Every row gives one point. Two turns around zero, p and q, are shown by what they do to some points. Write where each new point lands after one turn and then the other. Backwards means that the second turn is done in reverse. Each puzzle has new turns, and all numbers are rounded.
In the rows, 128 means zero.

Turn p:
[106 146] => [100 131]
[ 84 114] => [98 93]
[185 122] => [179 154]
[ 90 135] => [ 92 113]
[175 123] => [170 149]
Turn q:
[188 126] => [149  72]
[158 159] => [168 112]
[ 97 148] => [135 164]
[109 108] => [102 138]
[ 88 100] => [ 87 154]
Where do these land?
q, then p: [153 143] => [157 126]
p, then q backwards: [101 120] => [141 103]
p, then q: [161 164] => [176 138]
p, then q: [67 93] => [ 58 135]
p, then q: [158 120] => [148 104]

Turn p:
[154 156  78 127] => [131  84  89 107]
[148 138 138 136] => [150 116 135 130]
[ 92 117 151 145] => [115 155 140 163]
[129 128 127  90] => [130 147 121  96]
[160 104  92 166] => [106  68 144 130]
[ 86 126 182 104] => [138 197 140 142]
Turn q:
[157  96 124 133] => [126 102 108 157]
[122 114 160 164] => [122  89 118  98]
[165 140 121  97] => [107 140 145 169]
[ 64 161 113  88] => [169 184 166 101]
[131 129 122 158] => [117 124 103 115]
Where do these land?
q, then p: [130 156 101 118] => [148 129  97 145]
p, then q backwards: [105 158 139 121] => [125 122  89 127]
q, then p: [144 167 138 117] => [137 162 117 154]
p, then q: [141  93 140 131] => [130 105 157 114]
p, then q: [113 164 112 123] => [129 155  98 143]
q, then p: [126 125 116 173] => [ 99 124 102 102]
p, then q: [137  31 150 113] => [141 100 212  81]

Turn p:
[139  98  76 106  99 104  91  79] => [ 85 100 124 112  92  89 111  71]
[163 130 151 166 113 116 162 101] => [160 157 154 115  96 146  91 126]
[ 71 157  98 114  82 178 103 182] => [121  55 109 197 157 158 162 123]
[172 129 142 159 193 125  93 125] => [155 148 162  61 157 108 153 124]
[110 159 102 113 144 130 137 112] => [ 97 108 118 109 120 152 137 145]
[ 61  73 121 124 164 150 126 162] => [116 115 125 168 138  71 176 182]
[126 160 173 150  84  70 167 137] => [159 186 105 154  88 182 121 114]
[161 121 186  97 106 155 134 101] => [113 165 154 144 164 135  70 116]
[149 125 103 121 168 123 139 154] => [144 118 100  91 141 111 133 151]
Turn q:
[ 95 129 142 129 120 133 145 129] => [141 114 103 124 123 136 111 110]
[100 197 125 162  97 109 141 109] => [157 167 107 173 119 104 107  77]
[178 109 136  92 122 144 141 160] => [152 108 175 113 144 155 143 160]
[122 108  84 187 160  98 136 136] => [105 109 122 123 103  54 156 118]
[ 90 122 127 113  96 157 108 110] => [112 120 105 151 118 158  85 136]
[ 77 123 149 111 101 137 142 172] => [163  99 114 104 120 139  71 121]
[210 148 139 116 102 107  66  98] => [ 88 189 198 156 170 147 137 135]
[ 86 101 130  88  91 112 142  98] => [123  94  89 148 174 144  92 129]
[203 100  92  97  94 153 139 109] => [123 100 180 181 152 154 161 175]
[139 108 138 186 203 129 138 121] => [ 98 126 116  87  92 106 196 103]
[110 164 145 125 222 130 110 165] => [145 182  99  49  95 113 151 145]
Where do these land?
q, then p backwards: [ 61  76 166 133 121  99 138 154] => [192 138  63  90 120 137 117 119]
p, then q backwards: [102 123 163  57  80 175 145 114] => [115 113 106 110  59 118  80  68]
p, then q: [157 184  90  87 125 107 121 163] => [111 107  98 156 116 130 152 203]
q, then p backwards: [170 126 139 113 148 100 109 111] => [117 138 163 117 167 136 100 123]
p, then q: [110 177 107 139 170 128  73 119] => [163  83  80 117 146 168 150 136]
p, then q: [159 125 167 124 140 178  80 136] => [112 160 104  75 138 143 177 115]
q, then p: [150  82 152 155  98 134 189 108] => [125 146 176 134 101  76  89 164]
q, then p backwards: [109 138 121 161  96  82 159 127] => [152  85 120 120  92 133  90 148]
q, then p: [149 148  46 135  92 134 112  95] => [200 140 142 141  90 148 180 124]
p, then q: [ 81 109 142 142 179 121 132 170] => [193 109 143 112 127  87 150 116]
p, then q: [161 120 114 161 159 151 150 111] => [132 132 164  94 161 152 112 145]
